Rows are points. Two turns around zero, p and q, are shown by what they do to some points. Where does a point land after both, in the order given? Backwards means that the second turn is done in reverse. Each puzzle has new turns, and all numbers are rounded.
(in the rows, 128 means zero)

Turn p:
[109 102  92] -> [139  82 119]
[122 153 161] -> [101 160 124]
[137 133 106] -> [150 125 117]
[132 106 116] -> [139 108 139]
[140 147 165] -> [111 166 139]
Turn q:
[136 143 107] -> [136 145 109]
[116 140 126] -> [130 143 136]
[145 131  85] -> [125 145  85]
[112 114 136] -> [111 123 143]
[131 113 186] -> [138  84 168]
Where do these land?
p, then q: [134  92 170] -> [132 112 181]
q, then p backwards: [119 131 109] -> [126 146 139]
q, then p backwards: [127 103 140] -> [109 108 131]
q, then p: [107 174 137] -> [129 179 129]
q, then p: [145 135 121] -> [147 126 126]
q, then p backwards: [137 132  92] -> [118 164 124]

Turn p:
[111 130 102 145 125 180] -> [150 104 153 145  99 162]
[149 106 127 178 132 132] -> [126 135 107 178 132 148]
[142 146 134 103 104  99] -> [144 150 115 101 136  98]
[143 152 124 148 147 147] -> [134 143 133 130 132 168]
[104 106 176 120 119  92] -> [ 93 138 140 138 145  74]
[145 122 128  85 136 120] -> [131 110 115  95 152 117]
[102 134 105 116 133 125] -> [120 117 132 108  99 128]
Turn q:
[116 111 128 140 119 103] -> [120 132 136 142  97 125]
[116 117 142 121 144 127] -> [121 108 118 139 127 117]
[163 143  83 146 146 113] -> [155 183 119 146 141 132]
[ 97 150 151 108 150 118] -> [109 105 140 138 148  90]
[139  85 143 122 108 141] -> [137 103 109 112  96 148]
[147 116 155 103  84 138] -> [149 100 138  82 107 135]
[102 143 123 106 120 155] -> [ 98 122 125  99 148 121]
[145 158  99 178 152 129] -> [135 171 138 165 160 155]
Where do these land?
q, then p backwards: [125 115  94 147 138 136] -> [142 137 124 159 141 108]
p, then q backwards: [132 132 140 130 140 106] -> [114 135 106 124 132 136]
p, then q: [138 150 147 137 153 162] -> [128  93 118 132 163 143]
q, then p: [176  92 134 138  91 117] -> [195 123 124 134 152 121]
p, then q: [151 135 116 116 122 127] -> [145 142 111 119 136 123]
p, then q: [126 108 137 108 128 131] -> [130 122 115 144 111 117]
q, then p: [ 48 164 128 119 124 118] -> [ 61 140 163 123 105  89]
